Rows are points. Each copy is the shape, with its points in the same order, turned, moved and blurred by noise. Is it also mirrored, or only turned?
In the rows, zero is written as 128.

Shape:
[[143 128 179]
 [143  98 117]
 [157 110 149]
 [137 144 106]
 [108 141  94]
 [134 131  99]
 [120  73 205]]
Copy 1 (7 x 3):
[[160 101 159]
 [137  95  97]
 [148  92 133]
 [102 114 121]
 [ 95 140 105]
 [100 113 105]
 [214 120 142]]
Copy 1 is: mirrored
Copy 2, 7 rows:
[[ 74 131 140]
 [138 113 137]
 [106 130 147]
 [146 159 124]
 [155 156 101]
 [160 151 126]
 [ 62  68 122]]
Copy 2 is: only turned
Copy 3:
[[120  67 158]
 [164  97 114]
 [139  74 126]
 [130 123 111]
 [142 157 128]
 [140 130 111]
 [174  40 188]]
Copy 3 is: mirrored

Shape:
[[146  95 141 127 115 127]
 [113 103 150  98 112  81]
 [164 143  86 141 160 150]
 [131  72 147 138  90 114]
 [136 176 132 117 107 148]
 [130 160  86  89 162 178]
 [128 136 149 135 150 141]
 [126 107 168 139 109  66]
 [113  95 139 131  85  67]
 [ 67 105  87 171 103 174]]
Copy 1 (10 x 6):
[[124 104 139 104 111 152]
 [115 114 141  59 134 110]
 [164 113 130 175 143 136]
 [107  96 151  82  88 148]
 [142 177 133 131 132 143]
 [159 141  69 171 151 123]
 [108 127 134 137 155 146]
 [104 112 183  67 136 126]
 [110 108 172  64  99 110]
 [ 79 128 119 173  56 111]]
Copy 1 is: only turned
Copy 2 (10 x 6):
[[ 95 105 140 132 110 141]
 [125 132 189 125 107 135]
 [112 123  67 112 137 106]
 [ 70  99 169 129  98 138]
 [107 177  99 134 108 152]
 [126 160  74 117 179 144]
 [113 137 114 163 124 122]
 [116 122 184 141  67 111]
 [ 95 130 196 111  82 115]
 [ 20 159 133 133 168 102]]
Copy 2 is: only turned
Copy 3:
[[157 116 118 131 113 105]
 [130 144 154 125 131  61]
 [127 102  74 104 145 163]
 [145 125 122 153  88  76]
 [137 139 127 150 178 151]
 [121 149 112  85 144 196]
 [126  97 145 129 138 138]
 [125 104 148 154 138  48]
 [116 134 121 157 127  47]
 [ 86 150 113 178  71 167]]
Copy 3 is: only turned

Shape:
[[102 125 104 113 112 128 209  79]
 [ 88 133 130 101 130 128 116 149]
 [181 124  62 140 126  87  88 137]
 [129 154 102 155 108 120 107 150]
 [120 153 104 126 164 117 174  48]
 [112 134 134 112  96  95 109 132]
 [117 150 165 112 130 119 131 131]
 [116 162 151  71 113 158  94 121]
 [133 101  79 126 132 106  93 167]
 [136  77  96 144 103  95  82 132]
 [173 166 150 108 120 162 145 133]
 [159  76  77 176 147  97  73 141]
 [101 150 109 146 128 159 152  73]]
Copy 1:
[[184 105  99 118  86 136 128  69]
 [102 107 112 144 149 159 136 125]
 [129 181 158 176 125  90  94 170]
 [110 159 119 177 114 152 116 140]
 [190 167  91  97 135 134 124  76]
 [134 113 129 177 142 161 102 131]
 [150 122 119 136 144 195 138 139]
 [118  98  89 110 154 183  99 160]
 [ 92 135 154 173 133 103 129 141]
 [111 134 188 173 137 118  84 120]
 [153 134 115 107  96 182 131 178]
 [ 96 183 205 169 137 101 110 132]
 [141 156  95 100 103 163 107  78]]
Copy 1 is: mirrored
Copy 2, 13 rows:
[[112  86 149 105  55 181 179 103]
 [112 109 128 118 101 118 116 165]
 [163  77 109 162 175 132  95  84]
 [162 122 115 137 124 119 124 130]
 [ 72  93 123 126 112 146 209  92]
 [142  89 133  97 104  93 125 134]
 [116 119 136  82 119 119 148 159]
 [ 83 145 113  79 105  82 119 138]
 [147  89 126 157 139 137  75 139]
 [160  76 162 152 128 102  86 102]
 [122 156 118  58 134 143 129 107]
 [157  95 159 189 188 127  96 112]
 [102 134 128 142  80 146 182 106]]
Copy 2 is: only turned
Copy 3 (13 x 8):
[[140  73 145 145 166 128 157  91]
 [101 138 104  93 117 140 132 135]
 [119 176 118 171 116  99 216 182]
 [100 165 153 128 101 127 168 157]
 [118 120 129 192 166 104 140  72]
 [136 150 124 100 119 102 140 148]
 [110 148 128 115 143 129 106 143]
 [134 185 106  97 133 163 116 125]
 [102 148  92 130  99 119 194 180]
 [145 139 101 142  72  94 177 182]
 [129 164 150 145 172 174 127 159]
 [109 150  92 183  69 101 191 197]
 [120 117 150 165 118 144 140  78]]
Copy 3 is: only turned

Shape (16 x 11):
[[169 122  92 149  74 104 117 147 149 105 115]
 [ 88 125 131 108 162 145 150 109 129 171 150]
 [101 131 175 191  92  92 139 157  76 156 142]
 [149 120 145 103 160 139 144 109 145 161 178]
 [172 137 120 165  98 170 132 123  91 108 140]
 [154 160 166 160  88 107 162 152 168 100 167]
 [175 163 165 133  86  84 161 131 161 109 172]
 [108  98 169 113 131  97 130  77 142 138 174]
 [117 183 120 115 158 160 118  87 156 115 170]
 [173 143  95 128 156 163  71 134 140 127 154]
 [120 176  92 136 137 143 130 130  99 132 145]
 [143 113 137 107 122 114 108  90 109 162 144]
 [150 127 112 162 165  87 134  81 123 121 140]
 [103 125 173 170  83 171  75 127 144 185 132]
 [156 115  98 142  77 157  89 139 159  86 170]
 [140 119 116 123 151 156 105 117  72 100  99]]
Copy 1 (16 x 11):
[[100 127 104 165  56  73 112 110 151 124 120]
 [ 99 107 114 116 175 156 139 164 105 147 148]
 [139  50 200 138 105  99 123 146 118 110 145]
 [130 101  64 132 164 139 143 158 120 138 159]
 [103  99 114 164  86 100 187  96 140  86 142]
 [132 120 127 169 123  78 108 156 197  87 162]
 [160 127 106 154 111  72 108 143 198 111 174]
 [106  93  93  94 173 119  93 144 122 108 172]
 [100 169 107 152 173 145 162 137 113 111 173]
 [114 153  51 186 117 116 158 125  77 106 148]
 [ 98 145 137 156 123 116 171 125 103 139 159]
 [129  96  79 116 120 135 121 110 102 134 153]
 [104 120 101 135 158  60 126 104 111 141 131]
 [121  76 142 185 123 190 110 122 104  67 129]
 [ 75 133  70 186  69 113 119 129 149  84 161]
 [ 96 132 106 111  98 113 179 113  71  95 111]]
Copy 1 is: only turned
Copy 2:
[[151 158 150  98  95  83 161 110 133 102 184]
 [ 98 119 103 141 171 143  86 124 133 145 136]
 [ 50 130 198  67 150  94 106  88 120 136 160]
 [100  98  77 128 153 135 128 127  97 142 164]
 [ 91 178 140 116 108 119 136 101  75  79 165]
 [ 92 144 137  77 148  70 198 140 103 132 148]
 [111 135 116  72 145  67 197 112  88 152 158]
 [ 94  81 104 132 128  83 112 109 108 173 128]
 [139 145 111 167 173 119 127 147  70 135 120]
 [160 129 134 144 127 143 125 150  66  95 187]
 [131 169 140 123 176 124  99 111  95 101 151]
 [116 114 117 130 116 121  98  85  98 159 171]
 [127  91 137 149 154  99 140  67 105 100 143]
 [ 65 150 192 146 105 132 110 159 113 176 178]
 [134 159 131 123  82  73 137 169  91  94 176]
 [137 141 145 119 102 158  91  89  88  85 124]]
Copy 2 is: mirrored

Shape (15 x 12):
[[201 111 173 130 123 149 128 118 112 144 160 133]
 [167 117  98 119 132 159 172  72 138 121  90 147]
 [119 163 142 100  82 152 184 116 146 124  97 131]
 [173 144  77 133  98 181 134 135 167 107 141 118]
 [155  84 119 190  72 132  99 138 113 129 174 147]
 [114 126 126 135 146 154 156 167 120 115 164 103]
 [106 133  63 115 101 148 139 130 115 152 118 144]
 [184 141  59 157 112 121 109  95 130 145  94  62]
 [109 121 106 120  78 138 125 133 207 145 152 124]
 [105 114 118  93 100 119 130 170 116 127 144 156]
 [107 124  80 149 125 116 105 103  79  89 210 131]
 [125 104 139 129 128 165  71 115  61 159 138 156]
 [109 131 113 143  89 117 143 129 148 105  70 127]
 [116  84 110 121  97 142 156 135  92  87 175  76]
 [105 140 105  99 104 148 154 151 165  69 114 130]]
Copy 1:
[[137 106 141 125 160 145 123 189 124 178 178 105]
 [110 187 137 154 155 129  94 189  71 135 119 137]
 [112 152 110 107 184 165  89 133  96 123 108 169]
 [ 97 134 105 146 117 179  88 179  83  86 160 118]
 [113 126 143 102 105 142 104 119 101 147 197  52]
 [132 119  89 123  83 154 109 141 131 154 128 141]
 [ 97 179  99  93 114 128 112 152 104  93 108 108]
 [120 137 167 181 125 149 145 167  77  70 104  76]
 [141 158 136  89 115 173  89 126 112  72 167 147]
 [135 138  77  68 122 118 119 132 109 124 147 129]
 [150 180  69 132  83 160 148 124 104 154 160  51]
 [ 92 166 123 103 130 110 169 161 163 166 165  81]
 [113 151 128 132 149 116 100  94  82 102 121 145]
 [129 127 101 105  79 179 152 127  62 165 135 123]
 [117 148  69 128 125 146  99 120  83 100 147 175]]
Copy 1 is: mirrored
Copy 2:
[[123 152 141  73 127 112  99 147  71 181 160 139]
 [205 122 135 145 152 119 116  99  82 174 146 114]
 [175 112 132 118 184 121 102 126 159 162 102 123]
 [202 141 164  92  92 147 118  99 136 196 120 134]
 [132 130 194  99  65 119 150 190  95 171 130 125]
 [149 164 104 110  85 137  96 152 151 141 133 122]
 [203 109 142 122 109 139 135 133 122 105  97 140]
 [172 173 184 159  97 143 120  86  74 169  77 171]
 [171 134 207 105 111 109 117 118 182 131 136 129]
 [147 129 132  85 119 138 152 152 145 100 125 113]
 [160 147 124 139  64 156 175 186 123 143 166 182]
 [133  99 146  99 107 175 108 177  59 107 156 150]
 [146 114 160 156 141 141 139 116 144 154  92  99]
 [174 203 131 127 108 156 134 198 138 151 129 120]
 [173 135 131 122 134 164 141 109 184 158 125  97]]
Copy 2 is: mirrored
